Each point is reached from the start by the listed moves, each made once or not at all, plus a little noise. Is the number of moves made odd or even? Then give how often each move was made.
In the rows, 128 means zero.

Moves:
(1): [185 141 124]
(2): [125 177 111]
Start: [140 124 138]
Points:
[142 122 136] -> even (0, 0)
[195 187 119] -> even (1, 1)
[197 137 135] -> odd (1, 0)

Moves:
(1): [187 133 123 130 124 122 122 125]
(2): [124 185 122 127 121 135 133 138]
(3): [130 128 181 129 124 127 126 131]
(4): [133 131 130 203 132 120 130 127]
(5): [126 136 138 114 203 121 115 127]
(6): [150 113 130 141 136 204 132 121]
Start: [143 136 142 130  91 118 151 103]
Points:
[218 190 141 129 163 188 141 101] -> even (1, 1, 0, 0, 1, 1)
[143 134 142 131  91 118 151 104] -> even (0, 0, 0, 0, 0, 0)
[166 120 144 144 101 194 155  96] -> odd (0, 0, 0, 0, 0, 1)
[162 185 200 130 165 194 145 109] -> even (0, 1, 1, 0, 1, 1)
[225 135 201 132 167 182 135  93] -> even (1, 0, 1, 0, 1, 1)
[199 205 192 118 151 111 135 112] -> even (1, 1, 1, 0, 1, 0)

Moves:
(1): [185 133 141 124 139 122 118 143 125 132 128]
(2): [113 171 102 111 128 129 110 119 120 129 126]
(3): [115 153 153 101 141 110 153 117 109 135 130]
(4): [136 143 151 182 123 118 116 125  98 171 129]
(5): [132 127 128 148 169 120 135 105 144 128 127]
(6): [130 131 136 129 126 172 124 126 138 142 125]
(7): [142 147 119 143 122 133 165 131 129 116 134]
(8): [121 124 137 141 149 128 127 163 135 131 150]
(9): [136 136 160 146 112 120 122 132 174 111 135]
(10): [139 140 110 103 112 101 141 132 144 180 123]
(11): [144 128 133 125 127 125 127 109 127 135 175]
Start: [140  91 124 137 130 140 138 135 155 142  80]
Points:
[208 136 186 156 200 150 184 124 170 172 164] -> odd (1, 0, 1, 0, 1, 1, 1, 1, 0, 0, 1)
[123 181 137 135 141  86 149 144 119 249  94] -> odd (0, 1, 1, 1, 0, 0, 0, 1, 0, 1, 0)
[221 179 136 142 116 139 154 167 218 199 156] -> even (1, 1, 0, 0, 0, 1, 1, 1, 1, 1, 1)
[237 173 124 139 143 139 163 104 231 197 128] -> even (1, 1, 0, 0, 1, 1, 1, 0, 1, 1, 1)

Moves:
(1): [197 128 123 137 142 130 131 123 119 127 115 127 123 136 134 143 113 132
 119]
(2): [130 177 118 110 123 130 132 141 128 126 128 130 128 134 115 133 125 131
 135]
(3): [126 142 199 121 125 106 127 124 122 113 126 139 115 113 132 130 127 113
 131]
(4): [132 142 132 179 127 122 132 140 117 134 131 130 138 119 128 112 138 136
 125]
(5): [113 144 124 129 195 137 126 132 117 138 124 134 132 133 131 120 129 140
 132]
(6): [129 133 134 135 113 196 133 117 130 113 107 121 130 116 132 130 135 145
 126]
(7): [126 131 124 128 128 124 194 127 125 137 123 127 126 138 133 121 132 127
 130]
(8): [133 110 131 117 133 128 126 187 134 123 116 110 131 129 118 123 143 129
 125]
(9): [139 122 135 133 154 130 129 129 208 130 143 116 140 116 127 134 122 127
 127]
(10): [144 142 142 122 107 137 124 145 132 189 117 130 144 137 139 129 133 124
 132]
(11): [134 124 133 129 130 154 128 129 118 138 182 127 117 119 123 136 117 114
 124]
(12): [134 118 130 132 128 126 128 141 136 126 121 192 120 128 132 123 125 146
 122]
(13): [147 127 136 116 121 125 129 131 113 110 151 135 206 124 126 115 132 114
 123]
(14): [123 127 132 145 131 140 119 127 130 114 133 131 128 183 129 122 132 117
 129]
(15): [129 133 123 129 126 130 128 136 129 115 132 134 128 127 184 130 123 118
 139]
(16): [120 130 133 134 128 128 125 133 115 113 116 124 140 137 126 195 138 133
 113]
(17): [135 134 128 116 130 135 131 112 122 136 147 127 113 133 132 132 202 124
 123]
(18): [129 128 141 116 123 119 131 126 131 126 143 121 124 132 139 127 131 176
 125]
Start: [128 136 139 138 136 145 140 139 109 162 119 142 116 117 108 124 133 128
 141]
Points:
[213 176 223 201 238 147 137 159 127 110 151 220 193 158 186 168 207 118
 119] -> odd (1, 0, 1, 1, 1, 0, 0, 0, 1, 0, 0, 1, 1, 1, 1, 1, 1, 0)
[174 119 249 114 139 206 149 206 178 106 186 182 179  67 171 119 138 157
 131] -> odd (0, 0, 1, 0, 0, 1, 0, 1, 1, 0, 1, 1, 1, 0, 1, 0, 0, 1)
[136 168 229 174 208 164 197 201  39 139 187 144 181 165 109 149 243  94
 117] -> even (0, 0, 1, 1, 1, 0, 1, 1, 0, 0, 1, 0, 1, 1, 0, 1, 1, 0)
[219 224 142 175 216 225 154 154 128 123 133 139 218 111 167 187 210 146
 124] -> even (1, 1, 0, 1, 1, 1, 0, 0, 1, 0, 0, 0, 1, 0, 1, 1, 1, 0)
